Every row gives one point. Any point is a mix of the corners, with weights that add up to 1. It lies inside the corners' shape when no weight is negative. Is each point inside? If not, which corners have a negative weight?

Corners:
(1): [-16  56]
(2): [-19 -43]
(3): [38 14]
Points:
[ 19 -13] => outside (1)
[ 9 28] => inside
[-12  60] => outside (2)
[-16 -36] => inside
[34 13] => inside
[-25 -31] => outside (3)

Corners:
(1): [ -6   2  58 -14  12 -38  49 -34  23]
(2): [-64 -19 -11   8   7  43   7   3   3]
(3): [ 10 -13  65 -12  55 -24 -37  14 -83]
(4): [ 33 -25 -10  44 -31   0  -7 -73  26]
(5): [-79 -35 -17   1  33  15  55  68 -68]
(6): [ 56 -22  49 -48  31 -23 -11 -13 -55]
(7): [ 16  -4  34  24  25  10  35 -32 -12]
(8): [ 53  54  52 -20   5 -54  16  10 -47]
(9): [ -7 -17   6  37  41   3  24   8  24]
(10): [ 56  -6  35  11 -36  -8  29  -3 -19]
Points:
[ 17 -13  19   4   5  -6  22 -12 -14] => outside (3)
[  9  -8  19  -4   9 -13  26   4 -12] => outside (3, 7)
[  0 -13  24  11  27  -3   8   2 -15] => inside
[ 22   2  28  17  15 -17  11   0 -39] => outside (1, 2, 6)

Corners:
(1): [  8 -46  18 -33  10  67 -17  -4 -17  18  33 -44  18  11  20  -5 -33  38
   4   3]
(2): [  0 -17  41 -53  43  24 -29   1  61  -2 -15  53  21  19  53  10   6  35
  28   5]
(3): [ 39  33 -59  35 -42 -24  34  61 -10  54 -23 -58  32  31 -17  42 -66 -21
 -23  30]
(4): [ -2  57 -41   7 -16 -10 -13  94 -42  67 -77 -67 -30  20 -24  33 -40 -22
 -32  52]
(5): [-40  26  32  16 -30  53 -28   3 -33   0 -13  18  50 -18  33 -57 -19  26
 -25   4]
(6): [-32 -12  14  34  36  19 -36 -63 -12 -25 -25  -2  64  11  -7 -13 -25  32
 -10 -32]
(7): [ 51  49 -51 -40 -39 -19  42  80 -41  10 -74  -9  10  13 -18  -8 -19 -33
   8  20]
(8): [-44   3  44  54  52  47  31  11 -10  -5  45  39 -31   8 -62  72  41  84
  40   1]
(9): [  6  15  56 -18  20   8   4  -4   8 -63  16  -2  -3  21  37   7  28   1
   1  -4]
(10): [  4  40 -16  -2  89  38  54  -5  43  14  62  27 -60 -14  39   8  46  29
  32 -26]
(11): [  5 -54  18 -36  12   7 -28   8  42  24 -19 -48  10 -46   4 -57   1  -3
 -51  -7]
(12): [-39  17  14 -11  46  22  80 -41  50  10  16  13 -63  20  15 -13  29  39
  55  -9]
(13): [ 16  65 -58 -15  24 -88  20  86 -58  66 -26 -17  -4  18 -34  25 -75  -8
  20  30]
(14): [-44 -24  -1 -22   0  27 -35 -19   7 -25   6  50  18 -10  -4 -26 -48 -17
 -64  18]
(15): [ 42 -49  14   2 -18  -1 -34  -5  -7   0  -2  -4 -22 -46  11 -88 -15 -27
 -14  62]
(16): [-16   3   9 -23 -19  -7 -79 -25   7  12 -12  -8   6  16  18 -45 -22 -56
   7 -13]
(17): [-29 -27   7 -25  -3  11 -55 -36 -15   9   3  11  31  72  -2 -63   1  23
 -36  10]
(18): [ 54  54   1 -61 -28 -18 -36  31 -27  36 -25 -34 -29 -77 -32 -32 -38   6
 -39  66]
(19): [ 22 -18 -22   1 -65 -25 -24  29 -87  59 -65  -3 -34 -26   5 -11 -44   2
 -77 -17]
(20): [-53  11 -44   3  54   5 -21  27  13 -39  27  28 -27  22   7   9  52  94
  59 -17]
(21): [-62 -14   6  -5  31  39 -10 -41   3 -12  39  34  41  -3  35  37  46   9
  -7   9]
Points:
[ 13  21 -10 -14  -4  -3   9  30 -14   4 -20  -7   4  10   0   0 -12  -3
  -1  11] => inside
[-13   0   7  -5  21  12  -8 -13   4   7   8   5  -2  -3   7 -12  -4  21
  -1  -2] => outside (4, 7)
[-8 13 -2 -1  2 18  2 11 -6  6 -9  2 -4  7 -1  0 -7 12 -4 12] => outside (11, 13)
[-10   1 -11 -13   7   8 -11   5  -4  19 -12  -9   5   1  11 -15  -2  13
  -7   6] => outside (8, 9, 14)
[ 10  25 -19  -7 -16 -13 -11  21 -22  17 -35  -4   0  11   5 -18 -34  -5
 -18  12] => outside (1, 8, 11, 21)
[ -1  14   2 -15  15  13   0  24   6   7  -3   1  -7  -1   9   2  -5   7
   8  19] => outside (6, 17, 19)
[  0   1   1  -9   9   9  -1   7   4  13  -6  -5   2   7   7  -6 -14  12
   0  10] => inside
[  8  18 -12 -21  -2   2   1  25 -14  12 -18  -6  -5  -1  -3 -10 -12   9
   0  14] => inside

Corners:
(1): [  6   6   1  13  -7   9  -9  17  22   1   7 -10  19  12  -5   3  -2  -5
  13  -3]
(2): [ -3  -5 -12 -11   1  -3   9  14  15 -12  -6  37   4  -4 -21  24  -3 -19
 -27  15]
(3): [ 34 -13  -9   5   0   5  12 -36  16 -26 -23 -69  37  15  15 -11 -19   1
 -25   6]
(4): [  5  18 -20 -19   4 -26  -7  20   8  -3   8  13  32 -67 -16   8  95 -14
 -18  13]
(5): [-12  17  15 -11  -2 -12  -6   9  13  10  17  20  23   8  -7 -12 -18 -12
   4 -24]
(6): [ 18 -21  13  -5 -18  -3   1  -8  -2 -52  -6  29  24  21  -7  13  -3  -7
  22  -3]
(7): [ 28  -3  -2  44   9   5   3  -6   7  -4  -9  30  26   7  22 -11   2   6
 -30  12]
(8): [  7  11  30  37   6 -14   3   1  -4 -52  -4  27  16   6  12  30 -18  -5
   9 -33]
(9): [ 19  32   1  -4   7   9  -9  23   5   4   1  26  22  -8  -7  19 -11 -25
 -50   6]
(10): [ 18  10  12  -5  -6 -31 -13   2   8  10  13  25  -8  10  -8   5 -23  -1
  -7   1]
(11): [  7  -2  17  -5  -2   7  -9  31  13 -13   1  31 -10 -18   3  11  10  -3
  -2   0]
(12): [ 31  -5   5  -1  -4   8   2 -46  18  -4  12 -35  16  16  -9 -11 -12   0
  13 -50]
(13): [ 18  16  14   3  15   2   3   5   8   4   6  27  26  -7 -18   5 -30  -6
   6   6]
(14): [ 10  -8  16  16 -22   2   5  26   3 -25  15   3  21   1 -25 -15  -2   2
  13   3]
(15): [ 11 -62  -3  19 -28 -11   9  10 -11  -4  -6  33  23  11 -17 -17 -21   5
  29 -13]
(16): [ 11  -1   1  -5  30   2  -5 -20  22 -46 -41  34  39  -9  -8  12 -11 -74
   4   8]
(17): [-11 -40   7  -8 -20   3 -23 -13  -2   1  26  11  16 -10 -30 -12 -18   5
  28 -25]
(18): [ -4 -18   8  -2  -2   1  14  -8  -5  -7   5 -12  25   5  -3   4 -13 -49
  -1   5]
(19): [-10  14  10 -16  16 -15  -9  18 -16 -14   1  -9  19   8 -14  -1  16  -8
  -6  -4]
(20): [ 20   5  11  12 -38   1   0 -44  21  11 -34  -8  29  12   6 -13 -34   0
 -17  -6]
(21): [ 15  16 -66 -13  11 -15  10   8 -13  -8   2 -32 -19  10   3 -11  -6  12
 -14   2]
Points:
[ 10   1  -6   0   3  -6  -1  -3   3 -13  -1  -2  20  -5  -2  -3   7  -5
   5  -8] => outside (2, 9, 10, 14)
[  9   9  -2  -7   2   0  -6  -8  13  -3  -4 -11  15  -4  -7   8  -9 -14
 -13  -3] => outside (5, 6, 7, 14, 15)
[ 10   8   8   7  -3  -3  -5   0   6 -11   0  11  17   2   0   0  -1  -9
  -5  -6] => outside (2, 3, 13, 15)
[ -1  -2   0   0  -7 -10  -8  20  -6  -8   5  30   5  -8  -6  15  12  -3
  -9  -1] => outside (3, 5, 12, 13, 14, 16)
[  4  -4 -13   5 -13   2  -2  13  10  13   2 -15  21  -7  -1 -13  14   1
 -20  10] => outside (6, 8, 10, 12, 13, 16)
[  9  -1   2   2  -3  -3  -3   3   6 -10   0  11  16   1  -6   2  -4 -10
  -7  -3] => outside (13)
[ 11  -8   1   4  -5  -3   1   1   5 -13  -1  16  17   5  -6   1  -7  -6
   0  -3] => inside
[  6  13   0 -13  -6 -14  -5 -11   6  -6   7 -16  14  11  -5   7  -2  -7
  -8 -13] => outside (7, 11, 13, 14, 15, 16)
[ 12   0   4  -3  -4  -7  -5  -1   9  -7   4  14  12   0 -13   2  -7  -6
   4 -13] => outside (3, 7, 18)

Corners:
(1): [ 41  22   6 -15  -9 -51  -5  14  -7 -30  22 -21 -23 -18  27 -20   7  -9
  24  17]
(2): [-17  12  26  31  -6  30  10 -45  11  -7  10  24  15  10  -7 -28 -55 -16
  27 -29]
(3): [ 10 -33  27  31 -15 -18  72   8 -50   3  -6   7 -36  32   6   4 -12  -1
  11  19]
(4): [  0  -3 -17 -14  37  27   5 -33 -17   9  20   8  22   5 -62  -6 -15 -16
  29  41]
(5): [ -2 -12 -95  -4  13 -22 -19  54   3   6   3 -18 -36 -13 -12   0  -4 -21
  39 -50]
(6): [-18 -13  57 -39 -30 -44   9  20 -12  12  20 -20  32  38  62  28   7 -43
  31   6]
(7): [-13 -43  42 -12  56  44 -25 -35 -11  43  38 -52  -1 -22 -37 -12  -9  13
  36 -10]
(8): [-14  26   3  25   6  32 -14 -15  -8  15 -19   2  -2  38 -17  19 -35 -29
   5 -23]
(9): [-10   3  -3 -13  43  -5  19  22   0   1  -7  -1  -7 -14 -24 -13  -9   0
   1 -30]
(10): [  7  64 -16  -7   0 -12   9 -22 -22 -11  -8  68  49  24 -15  33 -48  -1
 -47  -5]
(11): [ 11  37   2  30 -45  22  35  -9  37 -38 -25  35 -25  11  12  -1 -25   7
 -38 -43]
(12): [ 19  -2 -43   9   0  -1 -18  -9 -14  26 -48 -19 -18  51   0  -2  -5  12
  29  24]
(13): [ -1 -12  29 -14  22 -33  11  -1   3 -30  16 -39  -9  -7  65 -14 -14   1
 -25  16]
(14): [-25  -4  -2  -9  -7 -12   7 -15  -8 -52   5  41 -30  -7  11 -28 -29   5
 -75 -34]
(15): [  1  -3  -1  18  -1 -15  21  -8   4  -9 -15  34  -6  -4  -4 -10 -17 -19
 -31 -18]
(16): [  8 -31 -16 -52  70  14  12  -6 -68  19 -35  -9  48  10 -38 -12 -16 -20
 -49  41]
(17): [ 17 -28  -6 -18   6  -8 -12 -15  13 -24  15  -3 -17 -14 -39  -8 -41 -38
  44 -23]
(18): [-19 -25  45  16  14 -12  -4   7 -15  -5  24 -12  14  -2  24   6  17   5
  10   2]
(19): [-24  -5 -12  -5   6  20 -27   4   7  29 -27   1  14 -31 -18  -5 -40   0
  34 -14]
(20): [ 30 -22  -1  22   1 -43   3  59  33  22  21 -50 -33  -7   4 -49 -63  -5
  -1 -58]
(21): [-35 -29  14   4 -10 -23 -17 -37   4  -5 -17 -43   6 -31  -9 -30 -12  23
  -4  12]
Points:
[ -8   5  -5   4  15  11   4 -19 -12  -2  -6   7   2   3 -16  -7 -15   1
  -3   6] => outside (6, 17, 20)
[ -2  -4  -2  -5   9 -10  -3   2   0   0   2  -9   0  -2  -3 -11 -22  -8
   2 -12] => outside (3)
[ -3 -32  -7 -12  22 -17  -2  13 -16  13   2 -13   1  -3 -19 -13 -19  -8
   3  -8] => outside (1, 2, 8, 11, 13)
[  6   7 -22 -23   8  -6  -3   8 -16  -3  -5  11   1  21  -5  16   4 -21
   5  -6] => outside (2, 3, 13, 19, 20, 21)
[ -3 -17  -1  -5  12  -6  -6  -2   1   3   0 -19  -6  -5  -3 -18 -14  -2
  11  -5] => outside (3, 8, 10)
[  5  -4   5  -6   0 -18  -3  10   1  -1   6 -20  -8   2   9   2 -10  -8
  24  -4] => outside (2, 14, 15, 16)

Corners:
(1): [-21  -9  13   2 -11  19  38   2  11 -38  31  22  -1 -24  -3  -6 -10 -17
   6  26]
(2): [ 13  35 -10  11  27   4  37  31 -35  -1  52   7   8 -31  -4  44 -26  23
 -10  15]
(3): [ 14  -3  20   0  -3 -53 -12 -37 -16   7   9  11 -54 -19  35   5 -10 -51
  10 -20]
(4): [ 37  -7 -44 -28   1  -9   1  74  21   4 -13  72  17  35  32  28  30  95
  -9   1]
(5): [-71 -23   5 -48  -9 -18  12  12  14  -1  -4   4  -7 -35  11  26  20   3
 -20 -21]
(6): [  4  26  18 -23 -17  12 -16   8  20  28  47   1  18 -39 -29 -30 -13  36
  17  25]
(7): [-14  21   9 -48 -24  49 -15  10 -27  20 -37  62  43 -14   7  46 -68 -53
 -18  53]
(8): [-11  39   7   4  11 -15  14  13  18  21 -10  42 -14  56  28  19  15 -55
 -69  25]
(9): [ -3   8   6 -29 -22 -36   7   9  33 -79   0 -40 -20 -32  28  16  28  15
  24 -12]
(10): [ 58 -12 -13  69  15   1  34  31  25  -3  15  31 -39   0   9  30   3  39
 -40 -53]
(11): [-25  26 -45  15 -19  -8 -30   7  11   2  51  28 -15   8  42  -3  -5   8
 -48 -16]
(12): [-37  38 -45  10  30 -21  15  18  15  10  -3  10  10 -27  36 -25  14 -22
  13 -31]
(13): [ -2  45  -4  83  -8  -1 -11  -5 -33  57  14  13 -10  42   7 -13 -24  15
  40   0]
(14): [-48  38 -28 -35 -49  -1  52  13 -15  82  36  -5  17  31  26 -55   1 -39
 -22  31]
(15): [ 21  25  14 -11 -70  17 -20  -6   8  -5  29  13   8  40 -15 -82  23 -63
  29  -7]
(16): [ 44 -12 -44  40   9  21  -1  -9  19  -9  24   1  -9 -23 -24  -8  36  67
  13  21]
(17): [ 25 -10  10  -7  30 -17  22 -20 -12 -59  -9  23 -41 -46  -3  -6  18  23
 -10 -30]
(18): [ 24  -8  12 -16  42  24  -8  -7 -40  20   6   7   1  65  54  -5   4   3
   3  54]
(19): [ 14 -18  16  53  14  17   2  44  39 -27 -45  20 -19 -57 -44 -12  59  45
 -88   8]
(20): [ 42 -13 -32  32  38 -64   9  -3   8 -55 -34 -19 -27   6   3   6 -16 -24
  52 -28]
(21): [  4   2  20  27   7 -12  30   7   7   7   1  15  56  -2  -9  16 -17   1
 -15  16]
Points:
[  4   8   3   0   1 -11   6  -1  -4   6   9  12  -9   4  19   0   0 -12
  -6   7] => inside
[-13  10 -18 -10   8 -15  14  14  11 -11   7  12   2 -29   8  12   4   6
 -14   3] => outside (10, 13, 15, 18)
[ 12   2   0  16   4  -4  15   8   5  -7   6  20 -11  -9   6   6   1   6
 -13  -7] => inside
[ 15   8  -8  -1   0   4   0   2 -14  17  24  15   4   9  10   0 -12  14
   8  10] => outside (1, 8, 9, 12, 19)
[ -6   5  -2   4   3  11  15  22  14  10  -7  21   9 -13   3  -2  14  22
 -24  13] => outside (2, 3, 11, 15, 20)
[  7   5 -14  19  -4 -10   9   9   1  -6   6   6  -5   2  12  -2   1   0
  10  -4] => outside (6, 8, 17)
[ -5  -1  -5  -6   1  -5  10  16   6   2   2  20  -2  -2  13  11   7  11
 -14  -1] => inside

Corners:
(1): [ 14  11 -30 -47 -16  38  30   7  57  -9  31 -21  31  17  63 -17  57  -1
   2 -22]
(2): [-55  42 -11  28 -34 -56   0  12 -19  11  27 -33  23 -32  10 -15  23  39
  42   5]
(3): [-70  15  12  31  -5 -14  20 -44  -6  10  -2  -6 -27 -20  -9 -43   9 -52
  12  -6]
(4): [ 37  37  48 -11  -8 -17 -11 -53  53 -40   1 -39  51 -24  26  33   5 -44
  33   6]
(5): [-11  61  35   3 -60  36  18  38  45   0  49 -26  17  42  -6  42  17  33
  72  -5]
(6): [ 42 -51  20   6  30  14 -37  38  39  27  59  12   7  -4  -5  46 -29  29
  -5  58]
(7): [ 37  16  26  57  17   0  17 -75  44 -64  -6 -48 -32  32 -21  47 -80 -11
   3  -5]
(8): [ -5 -19  17  -1 -17 -49 -39 -37 -41  24  -4  -2 -33   4 -23   2  -8  -7
  38  -4]
(9): [-30 -13  33  52  27 -30  43  29 -26 -17  28  37 -29 -26  10 -20 -45  26
  27 -43]
(10): [ 31 -90  27 -15 -12  58  -2 -35 -29  21 -16 -67 -21  11  -3 -23  24 -74
  -9 -31]
(11): [-64  26  48 -33  19 -33   7 -59  56  14   0  -5 -38 -81   4  20  39  13
  -9   8]
(12): [-75   3  10  14  30 -32  32  17  30  45  25  19 -40  36  51  45 -27  -8
 -73  45]
(13): [ 12 -67  26 -68   2 -39   5 -53 -30 -22 -48  19 -26 -93  21 -33  13   5
  -6  58]
(14): [-37  62  11 -71  13 -58  12  58  -1  45  13   8  23 -52  47 -81  24  32
 -41  30]
(15): [ 18 -26   4 -67   9  26   3 -20 -34  51  -4  -1  51  15  14 -20  41  36
 -35 -20]
(16): [ 10  34 -14   7 -25  14  -1 -30  43  23  -3  -8  30  -2  37  11 -33 -26
 -23 -26]
(17): [ 14 -11 -14  31  10  63 -30  61 -10  80  -6  34 -23  28   1 -29  53  11
 -48 -38]
(18): [-45  17  -3  -3  15   5  51  -8 -45  39 -16 -15 -27 -52 -23 -10  13  -6
  55  28]
(19): [-20 -23 -10  39   8  12   5 -30  58 -18  -6  -5   0  22  57 -44 -26  -5
  40 -60]
(20): [-17  22  -1  15  35   3 -14  -8  -4 -56  -9 -41   4 -33   2   4 -25 -37
 -20 -31]
(21): [ 33   7  25 -50 -16 -68 -27  14  52 -21 -20  12  67 -39  16 -39   3  14
   6 -32]
Points:
[ -9   2  16  -1  -3 -13  -1 -13   8  11   5  -8  -6  -2   9   5  -3  -6
   5   0] => inside
[-41  39  10  22   4 -35   6  35  36   3  25  10  -3  -3  11  -6  -6  26
  18 -12] => outside (4, 10, 13, 15, 16)
[  0 -12  22 -19   4 -11  10  -9  21  12  13   0  -4  -5  22   3  -9   5
   5   9] => outside (2, 3, 17, 20)
[-14   6   9  -9  -9 -10  10 -18   7  14  -3  -6  -2 -12  15 -17  13  -3
   6  -9] => outside (6, 20)
[  5   8  19  -8   1  -5   4  -5  42  -7  19 -10  16   6  27  11 -14   1
   0 -17] => outside (2, 3, 13, 17, 18)

Corners:
(1): [  2  12 -36 -16  -2 -72  28 -36  18  -1 -49 -24  38  12  37 -15 -20 -71
   9 -18]
(2): [ 16  36  -1   3  -6  -9 -40 -37 -12   8   5  55 -29  73 -26  -9 -55   6
  -4  -9]
(3): [ 66  12 -68 -27 -11  -6  37   3 -40   1 -32 -79  14 -42 -19  -2  35 -75
 -16 -44]
(4): [-49 -23  20 -21  -5  11  33  39  44  12  26 -31 -25 -36  -7  22 -17 -12
 -23  -2]
(5): [  9 -40 -15  61 -21 -43  20  -6  29  30  -2  37  28 -29 -29 -10 -43  60
 -47 -18]
(6): [  3  53 -18 -39  25   5  -6  10  -2 -29  31   8  55  37  -3 -28 -61 -43
  25  37]
(7): [-19  52 -20  40  42   9  53 -21  10   4 -40 -47  43 -35  36 -43  36 -72
 -64  12]
(8): [  8  33 -26 -40 -31 -26 -52  16 -15  33 -21  68 -35  79 -51  19 -73  58
  16 -25]
(9): [ 41  37  17  17  11  17  29   8  -7  30 -29 -34  58 -32  16  12 -31  27
   8  -4]
(10): [-42  25  34   4  14  24 -41 -28 -38 -10 -76  32  59  50 -18 -13   7 -24
  13  22]
(11): [ 35  30  -2  11  21  47  33  54   4  51  37  27 -59  62 -49  45   0  42
  43 -20]
(12): [ 35 -28 -22  -2  33 -64 -24 -19 -54 -54  16  45  -6 -39  26  12  16  -8
   9 -10]
(13): [-12 -25 -23 -32  15 -28  -6 -32  21  19 -32 -28  58 -33  12  26 -19 -32
 -66   6]
(14): [ 17  61 -24 -12 -22  18  28 -60 -48  14  10  16  38  -9 -31   0 -54  -6
  32   2]
(15): [-26 -45  -4 -25  -9  47   7  89  10 -28  21  12 -61  38  29   8   7  18
 -58  43]
(16): [ -5 -17 -62  -8 -13 -62 -47  18  23 -43  18 -53  -3  11  48 -12  21 -52
   3  -1]
(17): [ -8 -29  29  27  72  11  17 -29 -27  47 -11  -2   8  38  33 -49 -12  22
   7  14]
(18): [ 25 -56 -84  -8  41  20  -5  15  30 -35 -24 -46   0 -29   3  56 -17   7
   3 -28]
(19): [-29 -37  15  28 -10  11 -41  53 -64 -32 -25  26 -52  31  15  53  38  58
 -34 -42]
(20): [ 34 -12  32   6  38 -28  32  19 -49 -52 -17  20  -8 -47 -15  42  -3  15
 -20  44]
(21): [-35  45  40 -11  -2  -3  -5 -28  11   6  12  26  21  16 -37 -24  12  43
 -72 -18]
Points:
[  4  -4  -9   9   6 -10  16  -1  -3   0  -6  -2  18 -14  -2   2  -7   2
 -19  -4] => outside (2, 8)
[ -9  -3 -11 -11  -3 -10   0   7  -1  -7  -6   5  -8  -2 -10  16  -4  -2
 -27  -8] => outside (6, 9, 17)
[ 18   1 -19 -10   4 -24  -5  -5 -12  -2   6   8   3   0  -7  12 -26   6
   0 -14] => outside (7, 10, 15)
[-28 -19  23   2   5   2  -1   8  -8   2 -37   7  25   1  -6   6  -8  26
 -38  -6] => outside (2, 7, 11, 12, 14, 16)
[ 17 -14 -17  -3   3  -7   2  10  -4  22  -3  -7  -6   0 -16  24 -15  26
  -9 -47] => outside (7, 10, 14, 15, 16, 20)
